Every row gives one point. A path goes straight from each point to the next, and from the last back to the first. The post is the endless flat space through its rows: a point in 2 columns, a line in 3, a plane in 4, and so on, so that a path can go around it. How many times does the path go around the post? Going back the other way cancels.

Post:
[[-24 -22   3]
 [ -4  51   4]]
Path (26 x 3):
[[-13  29  36]
 [ -1  25  37]
 [ 13  40  13]
 [-14  29  42]
 [-36  26  21]
 [-62 -38  -1]
 [-23  23  18]
 [-46  36   0]
 [-40  32 -14]
 [-42  48  13]
 [-19 -16  21]
 [ 10  64  29]
 [-20  43  20]
 [-59 -40  -4]
 [ -8  59 -12]
 [ 14 -27 -28]
 [ -2 -22   1]
 [  4  77  36]
 [-46   0  25]
 [-33   4  -2]
 [-35 -34 -19]
 [-64 -53 -15]
 [-42  -7   1]
 [-21  18 -27]
 [ 15 -16 -16]
 [ 24  10  19]]
Times around: 2

Post, 7 rows:
[[-28 -32   4  -5  37 -12  14   0]
 [ -3  55 -20  21   3  56 -39  -1]
 [  3 -11  -6  76  17  60   1  31]
 [ 28 -43  -9  23   2  22  -9  21]
 [-13 -41 -50  32 -12 -30 -14  -9]
 [ 24 -12  31  32 -17 -73   5  12]
 [  5 -30 -20 -30   6  22  41 -33]]
Path:
[[  0 -33   7   8   0  30 -29 -11]
 [-38  16  -7  44 -44 -12   0 -28]
 [ 27 -21   1  37  -5  75 -12 -30]
 [ -9 -61  13  35  73  39  14  20]
 [ -7 -19 -52  13  60 103 -11  31]
 [  2  34  16 -24  24  58 -11  29]
 [  5 -59  55  10  13   0  56  20]
 [  8 -19   5  35 -16   3  27 -26]
 [-16 -34  11  19 -11  -5  16 -13]
 [-31 -13 -28  44  35  51  19 -28]
 [ 17   3 -53   6  10  22 -12 -17]
 [-29  48  23   6  74  29   7  51]
 [ -1  -4 -31   6  34   2 -10  21]
 [ -5 -51 -15   8  34 -27  17 -10]
 [ -7 -53  52  18  64   8 -43  30]
 [-33 -63  -7  38 -30 -34   2  15]
 [ -1  -9  30  18  11  49  21   4]
 [ 34 -31  24  18  16 -17  10 -35]
 [ 39 -55   0  59  13 -12   6  -8]]
Times around: 1

Post, 13 rows:
[[ 52  65  11  -7   6 -19  31 -42  17 -19  18  10  57   8]
 [-54 -31  29 -40  15 -11 -70  25  -5 -23   0  19 -11 -27]
 [ 13  30  -1 -31  -1   1  56 -23  35   7 -14  27  12  40]
 [-50 -48  -3 -18  39   7 -38   6 -19 -68  36  12 -22 -15]
 [ 57  33  58   3  -3  17  57 -29   3  -6 -12  21  42  56]
 [  3  20  14  -2 -17 -45  49 -30  36 -25 -23 -33  41  27]
 [-38 -62 -25 -11  38 -19 -68 -11 -15   3   4 -12  -6 -13]
 [-29 -56 -14 -64  59  15 -62  27 -26 -27  -6 -35 -17 -57]
 [ 17  51  18  -4  -8 -36  17  -9  -6 -14   5 -28 -13  60]
 [-16 -21 -31 -16 -20 -18   0  29  14   9  57 -13  37   4]
 [ 57  10   4  -6 -22 -30  15   6  -8 -35 -34  34  23  27]
 [-48  14 -42  23  -9  15 -33  26  19 -22   2 -42  40  -7]
 [ 35  27  13  10 -51  10  41 -30  27 -16   1  -1  -9  -2]]
Path:
[[-24 -38 -24 -33   3 -37  13  15 -29   4   9 -54  14  -7]
 [-90  -6 -11   3   9  13 -31  44 -12 -62 -36 -44  18  34]
 [-14 -24   6 -23   3 -75 -34  -4   3 -42  44  27  57  10]
 [ 22  56  29  24 -59  22  26 -52 -10 -41  17  41 -32  57]
 [-15 -20 -11   2 -37 -20 -23  -3  17 -17  23   4  69  59]
 [ 17  10 -17 -45  63  20   0  -9  17  -6  52   0 -15  31]
 [ 11   8  -6  37   2  -1 -42  18  28  50  24  39  19   9]
 [ -9  66  11 -11 -39  30  25  25   1 -28 -30  32 -40  20]
 [-34  28  19  10  15 -23  56  12  24 -14  19  50  75  30]
 [-17 -43  30  16 -27   6  47  35  -9 -67  56  -8  -8   4]
 [ -4   0  18  -6  -7 -39   4 -25   4   0   8  53  23  24]
 [-14 -55   3  -3 -34 -24  11 -28   4 -21  50   7   9   8]
 [-42  30  24  15 -14 -25  38 -59  33 -14 -27  20  15  37]
 [-22 -21 -13  12 -12  -8  18  28  33  -2  13  24  45 -20]
 [ 21  31  34   5  16   0  23 -42   7 -25  14 -32 -35  34]
 [-63 -22 -32  17  20  11   5 -47  53 -35  35 -89  35  33]
 [ 29  35  43  11  68  29  10 -24  -8 -15   4 -34  22  64]
 [  2  -4  -6 -30 -14  13  48  19  24 -57 -10 -13 -11 -46]
 [-22  11 -29   6 -10 -10  28 -24 -10  14 -53 -85  22 -14]
 [ 23  16  -9  14 -17 -55  -1   1 -15 -14  -5   5  14 -33]
 [ 14  30  36  47  -9  17 -34   9   7 -17  39  20  18  11]
 [-35 -32   8 -43 -10 -50 -15  33  59 -28  -6  19  41   4]
 [ -1  -3  27   8  -4  20  11 -24  21 -82  22   3  29  26]
 [ -9 -39  55 -38 -28 -57  43  55  55 -22  18  32  23  53]
 [-16  -2  39  -2  36 -33  30 -18  39  27 -13  22  50   1]
 [ 10  14  47   3 -27   3  55 -10 -18 -11 -40 -29 -47  37]]
Times around: 1

Post:
[[-13  -1  22 -17   0 -19  37 -19  38  -5   3   5  38 -52   9  86 -56   6]
 [-21   6   7  -4  20 -32   8 -28 -21  -5  31 -52  34  -8  17 -40 -14  10]
 [-36  29 -27 -30 -47 -15  26 -14  37  -7 -12  -9 -25   4 -14  -2  31  15]
 [-19  49   6 -37 -34  27  37  10  19   5  21  12 -53  24 -15  11 -31  38]
 [ -4  19   2 -32  21 -11  18 -15  -8   1  -1  45  26 -20   0  36  10 -11]
 [  2  12 -33  17  16  -1  37   4 -29   9   7   5  14 -84  36  -9   3  25]
 [  7 -29 -20 -14   4 -10  27   0 -37 -30  15 -61 -20 -26  13 -10  22  34]
 [  8   2 -32  32  30 -28  55  17 -12   3 -26 -66  15 -25 -13 -11  -3  57]
 [-15  41  21 -42   7  43   8 -19  32  25  -2 -12  10 -29  -4  46 -11  -4]
 [ 12  15 -30  12 -35 -34 -18  31 -24  -2  31 -18 -29  17  19   8  34   6]
 [-11  -5  -8 -26 -41  49   0 -15  28   3  30  34  -5   7 -57  28  33  23]
 [-23   5   2   9 -51  11  15  -1 -52 -19  10  -3 -38 -15 -31  -4  41 -17]
 [-42  -5 -27 -18 -13  34  46  20  40   2  -1  -8  -7  25 -20  38 -14 -15]
 [-16  23  32 -25   5  32 -13 -12  34 -48 -11  15  36 -35  -1  61 -50  24]
 [-24 -25 -49  26 -18  -9 -21 -24 -38   3   7  -5 -47   7  13 -10  20  -2]
 [ -3  39 -63  12 -56   0 -11 -28 -49 -33  32 -36 -28  54 -10  20  46 -16]
 [-50  16 -18  30  31 -20  17   2 -27   6  20 -19 -18 -37  35  -1  32  29]]
Path (30 x 18):
[[   2   69  -20   16   19   10   -1  -39  -15   -7   -9  -48   -4   51
   -47  -68   28   13]
 [  -1   60   15   18    6  -61  -49    4   -3  -31   26  -46   -6   34
     1   13    0   63]
 [   1   35  -24  -20  -19  -44  -17   13   -7    0   41  -19    5  -27
    18   41   41   24]
 [ -43    6  -28  -17   -3  -49   10  -36   26   26  -45  -16   59  -46
    44   29   -7  -35]
 [  -5  -47    1  -11  -29    1    5  -82  -22  -34  -61   14   42  -79
     5   63   22  -12]
 [  -8  -27    6    8    2    1   26   -7  -18   12    4  -26    6  -40
    36   25  -38  -36]
 [   4   18   -6   -1  -74    5   50   -4    7   -1   13  -66  -13  -12
   -49   45   45  -25]
 [ -50    9  -29    6   35    4   22   47  -26    4   12  -57  -50   46
    23  -11  -14  -25]
 [ -68   32   26  -60   25  -31   -2  -48   12   15   10  -42   -5  -58
    15  -26   45  -13]
 [  12   13  -70   -7   -9   16   34   35  -70   -7   43    6  -20   -6
    -2   38   19   66]
 [ -37  -22  -13   -1  -19   44   64   49  -32   52    6   14  -67  -43
    31   27   -9   20]
 [  24  -16   22   25  -28    0   37   -2  -51  -38  -30   19   29  -12
   -13   34    2  -38]
 [ -12   21   -2  -14   20   17   27  -31   45   -8   21   21   -9  -28
    34   43  -29   25]
 [  -6   47   -3  -37   19  -39    7   10   35    0   -7   49  -25  -22
    -3   23  -16   39]
 [ -24   34   -6   -8   17  -11   13   19   35   17    1  -23   37  -14
   -13   13   -7   26]
 [ -54  -65  -65    7   46   17    5    6   32   29   24  -23   56    2
    -1  109  -10   15]
 [ -44   17   35  -21   -3   25   40    6   26  -20  -19  -15  -23  -33
     4  -10  -43   81]
 [ -28  -35    7   28   43   -7   39   -1    1  -16   13 -113  -18   66
    -4  -50   30   54]
 [  -8    6   -5    2   16   -9  -43  -38  -13  -18   54   26    0  -37
    36    2   24   -4]
 [ -56   55  -23  -27  -41   27    7  -41   22  -21   57  -48   10  -14
   -14    5   15  -30]
 [  -9   53    5  -53  -80   -3  -29  -24   10  -52   16  -27   -3  -26
   -59   13   56   -3]
 [ -84  -29  -17   30   27  -20    3  -32  -22   29   26  -74    9    8
   -11   10  -23   22]
 [  17  -25   -9    2  -55  -17   46   13    2   23  -30    0  -18  -46
   -35   15   29   33]
 [ -44  -45   69  -12  -48    3  -14   -2    8   -3   33   55  -62   17
   -12  -22   64   13]
 [ -55   27   58  -25   41   64   18  -15    7  -33   10  -36   -9  -19
     1  -59   -1  -17]
 [  27   46  -76   36  -51  -56    3  -12   -7  -37  -17   28  -15  -19
   -27   86   -6  -16]
 [ -57   54  -25   19  -10  -39    1  -19  -49    2   12   -2  -57   -9
    11  -15   20   30]
 [ -29   34  -81   23  -20  -28   36  -36  -25   26  -14  -25   26  -48
    20   15    2   -1]
 [ -45  -23   17    5  -42    6   17   46    6   -5   -4   26  -26  -31
    42    8   35   11]
 [ -30   61   54    6  -27  -25   58  -16    8   -4    3    2   -6  -11
    27    0   -6   18]]
Times around: 5

Post, 17 rows:
[[  8  18  12  24  48  10  16   1 -76   6  -8 -15 -51  13  23  49  21 -44]
 [-36 -10  -1 -12  -1 -16 -26  24  12 -10 -40  15  28  37 -25  -7 -72 -27]
 [ 15 -21  26 -29  25  -7  37 -17  -6  -7  24 -24  -5  17 -49  42  36  42]
 [ -4   7  42 -23  26 -45 -24 -21  38  10  -8  -9   4  31  24 -13 -63 -34]
 [ -5  25  11   3 -38 -13  -6  -3  31 -23  29   5  26  12 -16 -13 -47 -44]
 [  2 -44  -4   3  -8 -12  49 -19  -9  24  29  22 -43  13  -3  29  -5  10]
 [ -2  21  -3  10  34  -5  17 -12 -12  54 -49 -22 -28  -7 -11  21  47 -31]
 [ -1  31   7 -30 -24 -35 -56  21   7  13  -3  13   6  57   9  -1 -39 -21]
 [-31  14  -1 -25  14 -49  -5  40  15  19  15   7  35  -2  21 -14 -41 -47]
 [ 51 -27  25 -22  29  25  17 -15  -9  25  24  33  23 -18 -34  39  23   3]
 [ 64 -13  -2  20  19   6  38 -11   2 -21  26  25  -2  43  -9 -10  15  46]
 [-14  45  11  -5  13 -17  -4 -37  -6  16   4  28  60  19  -6   0 -45  -5]
 [-41 -22  -8 -48  12 -27 -38 -20  13   4  10  17  32  40 -27 -25 -30 -62]
 [-24  41  -9 -14  50  44   9  -8 -21   5 -26  -2 -54 -27  32  33  34  -4]
 [-29  23  16   4  30  42  31  20 -63  40 -25 -35 -52  26  29 -23   1 -27]
 [ -2  10   6   4  31 -31 -39  -1  -5  21  19  13   4   4 -54 -19 -36  -1]
 [ 24 -35 -11   8 -24 -10   4 -20 -11   0  25 -19  21  10  16   5  -8  26]]
Path:
[[ -11   36   18   -9  -19  -12   21  -21   39  -21   -7   37  -27   64
   -12   -4    9  -45]
 [  54   36   10   21   83    2   -6  -20  -88   11   17   52   -6  -36
   -84   42   42  -24]
 [ -25   33  -27  -18  -35   -3  -16   58   -1   53  -22    5   13   -4
   -16   14  -58  -31]
 [ -12   30   -1  -26   12  -63  -14   11    1   25  -37  -27  -64   88
   -28  -58  -33  -10]
 [  -8  -19   13  -17   19  -15   21   -2  -10   21   -7  -28   10   19
   -22  -16  -36  -24]
 [ -40    8  -22  -38    8   12   -9   38   15   28  -21    9  -22   32
   -27    0  -22  -43]
 [ -39    2  -30   11    2    5    2   15   20  -42  -59   -9   -7   42
    59    8   -3    0]
 [ -62   42   25   -3  -27  -53  -40   20  -39   26    6  -21    8   69
    28  -44 -102   -1]
 [  19   -7  -39  -57   -5  -10  -34  -28    1  -37   52   61   54  -25
   -60   30   18  -50]
 [ -22  -11   -7   -7    8    3   27   39   -3  -11   11  -34  -60   60
     0    7  -40  -42]
 [ -24   -9  -22   -2  -12   41   24   17  -18   10    2  -11    7   43
    35  -14  -19   22]
 [  50  -23   29  -17  -22    1   42  -13    7   37    5   15   31   29
   -37   46   -8  -38]
 [  23   14   11    0   14   -3   35   21   32   -4   22    5  -53   20
    67  -72  -43  -20]
 [ -43    7   -1  -10   26  -16   14  -42  -30   -1   -6    4  -24   29
    28    0   13  -72]
 [  -5  -47   -4   11  -32  -50  -80  -16   -1   31   47  -30  -36   14
    78   -3  -41   -6]
 [ -35  -13  -23   25   45    5    6   -4  -32   63  -37   29  -54   30
  -102   30   39  -15]
 [ -29    7   13   25  -17  -43    8   90   11  -29  -28  -43  -56   38
    37   -5  -49  -28]
 [   7  -30   19  -22   -9  -34  -20  -10    1   -8  -37  -17  -33   33
   -57   11  -21   -7]
 [  26   49    7    8   38    8   -3  -66  -49   -2   30    5    4    3
     1   52  -41   -6]
 [  -2  -22   43   -9   16  -12   -4  -16    2   32   11  -76   17   -4
   -29   16  -24  -32]
 [ -15   17    4   14   40  -26  -13   33   -8   46  -13  -14    2   36
    -8  -52  -53  -36]
 [  57   13   18    7   31  -25  -30    9  -76  -13  -14  -11  -27   83
   -18   11  -58   10]
 [ -23   31   54  -27   19 -120  -50   -1   -2   43  -41  -70   -2   36
    20  -19  -65  -26]]
Times around: 1

Post:
[[ 10   6   6 -40  22 -22 -39 -52  -5 -11  57 -29   3 -36 -39   7 -16  47]
 [-39   6  19 -24  27  -1   7 -32  14  19  -7  16  19  -3  -8 -23   9 -41]
 [-15  31  72   4   5 -39 -17  50 -39  48 -10 -24 -14  74  24 -18  45  44]
 [-37 -25  19 -13  26   5 -13   8   4   2   3   9   1 -22  -3   4  32   4]
 [-31   7  -2 -25  21 -21  15  -6  10   6   9  30  -8  19  12 -21  24  11]
 [-32 -34  22 -32   4  18 -30 -41   0   5  -6  -2  56   4  20  -3  -7  10]
 [  8 -24   8 -47 -14  29  -9 -14  24  -5 -31 -65  13   3  29 -26  19  70]
 [-17 -14 -11 -26 -23  26   1   1  13  -8 -20  35 -51  41  -6  11 -24  -1]
 [  1   2   9  38   4 -21  34  13 -17  31 -17 -43  -3  72  -8  61  37   8]
 [ 37   4  16 -27  -7  -3  50  17 -21  -7   7 -14 -39  -6   6  26   1 -21]
 [-15  -5  17 -25  -8 -43 -26  -1  10  10  30  -7   3  10 -34  48  12 -16]
 [ 13 -17 -29 -23 -39  55  36 -21  56  54  82 -12 -29 -53  26   4  -1  49]
 [-32  15 -10 -48 -18  13 -21 -17  -7   9 -23  16  -9  -4  11  -4   9 -64]
 [ 18  -6  -3  11  23 -14  -1  36  25   9  25  12 -18   0  12 -14  16 -14]
 [-15  18  13  30   7 -74  34 -13 -20 -23  12 -10 -22 -20 -39  66 -57  -5]
 [  0  13 -26 -30  26 -20 -18  -1  19  15  21  24   9 -46 -52  41 -18  13]
 [ 54 -13  -9  41  -5 -70 -22 -22  44  40 -13  53 -40 -10 -21  13  43 -50]]
Path, 27 rows:
[[ -44  -11   72   33  -12 -108   12   31   21  -22   42   51    6   43
     4   17   24  -81]
 [ -43   23   54   10   -2  -78    0   -5   19  -30   40  -21  -65    7
     5  -18   34    6]
 [  38    2   -1  -29   18   -9  -10  -43   26   25    5   -5   15   -7
    -7   13    7   -5]
 [  24   -7   85   20  -14  -40  -47  -10   17   62   40  -19   57    0
     6   37   52    1]
 [ -33   17   -7    2   18   31    2   38  -25   -4  -17   20   34  -58
    10   -3  -40   78]
 [ -32  -29   31    8   32   40  -26    1   -9  -27  -28  -34  -14   -8
    -2   18   29    1]
 [  22   -2   -9  -45   36   -5  -30   38   45   51   45    4   21   21
    46   -9   18   46]
 [ -32   57  -15  -42  -45   -5   28  -80  -14   64  -57  -36  -12  -22
   -20   21  -24   22]
 [  17   -5  -48   32    6  -20  -20   -4   14   26   37   19   -9  -61
    -2   11   26  -59]
 [  -7    4   12  -16    9  -20   -8  -51   -6    8   54   20   40  -16
   -12    5   -6  -29]
 [  -6   48  -74   13   39  -14   47  -22   15   -6   26   28  -45  -26
   -26   35  -10   18]
 [ -10   33   28   42   12  -79  -61   43    1   16   23  -11  -61   23
   -13  -22   59   54]
 [ -34   25   29  -31   29   -3  -38  -14  -23   18   26  -24   14  -21
   -58   -3   11  -25]
 [  75  -76   12   62  -30  -12  -35   54   51   10   38   17   -2   -4
   -11   84   18   18]
 [  26   12  -28  -45  -23   13  -14  -38    5   19  -37  -13   41  -40
    15   44  -23   -7]
 [ -48  -29   48  -33   21  -33  -39  -52  -15  -18   27    9   -7  -13
    29   -9  -20   14]
 [ -39   -3  -14  -35   -8  -19  -24  -24   21   37   56  -10   33  -16
    68  -38  -59   34]
 [ -65   35   15  -51   45   36  -13  -68  -20   49    5  -37   -5   -6
    38  -60    5   32]
 [  17  -44   -7  -20   11   17  -19  -88   -4  -16   15  -37   19   15
     2  -22  -32   43]
 [ -47   16    8    5   27  -20  -29    0  -39   33    8  -11   39   -1
   -11  -26   51  -25]
 [  19   15  -16  -13  -28   19  -29   28   17   -5  -44   12  -13  -12
   -29    3    5   25]
 [  -6   32    9   15   -1  -22   67 -110   -9   21   33   -1   -3  -48
   -39   19    3   24]
 [ -20    3   14  -11   -1  -15    0    3   33   41  101   25   -1  -54
   -18  -16   -2   46]
 [  21  -36   -2  -28   18    7  -33   -6   -7   31   45    2   -7  -22
   -13  -12    5    6]
 [ -19   16   23  -35   10  -41   -1  -32   -4    3  -44  -28  -12    8
    24  -29    6   67]
 [ -25   18    5  -63  -33   15  -29  -39   15   25   30  -18  -31   17
    27    9   19   15]
 [ -44   10  102   21  -52  -68  -16    5    8   -3  -13  -38   -3  -22
    49  -14   43  -61]]
Times around: 1
